Rows are points. The last column is the point's height on a tilted bowl or saddle (a function of degree 2), plus a little noise. Along how many of its main directions does it bend up, bend down or stay straight?

Points (10 x 3):
[[-29  57  51]
 [ 29 -85  88]
 [-10 -21   9]
 [-33 -10  -1]
 [ 17 -45  27]
 [ 55  18 -18]
 [  3 -31  15]
 [  4  31  18]
 [ 11 -20   9]
 [ 32  31   6]]
Directions: 1 up, 1 down, 0 straight

Points, 16 rows:
[[ -9  26  39  -3]
 [ 78 -49  41 -53]
 [ -1  32   8   9]
 [-56 -21  52 -75]
 [ 19 -12 -60 -54]
 [-35  12  28 -21]
 [-12   1  39 -13]
 [  7  39  32  10]
 [-22 -23   6 -13]
 [ -3  32  13   8]
 [-50 -20 -53 -69]
 [  8  53  24  16]
 [  2 -64   5 -10]
 [ 47   3 -26 -23]
 [  0 -34 -35 -22]
 [ 52 -53  33 -28]]
Directions: 0 up, 2 down, 1 straight

Points (24 x 5):
[[ 43 -30 -38 -19  29]
 [  4 -40 -43 -22  29]
 [ 12  23  -3 -56  21]
 [-58  35  -3 -34  42]
 [-59 -42  93 -60  72]
 [  0 -50 -34  12  21]
 [  3  -2 -25  15  30]
 [ 29 -22  11 -29  19]
 [-53  -4   5 -17  31]
 [ -6  28 -28 -10  35]
 [-35  20 -35 -41  51]
 [-28  70  -5   9  24]
 [ 57 -59   4  18  31]
 [-46   1  -4 -33  37]
 [  2  -6   1 -45  25]
 [-23  -1 -10  58  30]
 [ 41  22  32  42  28]
 [ -7  -6 -19  12  27]
 [ -5  53 -11 -63  28]
 [ 22 -45  -2 -33  22]
 [ 20  33 -65 -24  57]
 [ 64 -59  56   5  43]
 [ 11 -13  21 -78  26]
 [  3  36   2 -18  17]]
Directions: 2 up, 1 down, 1 straight
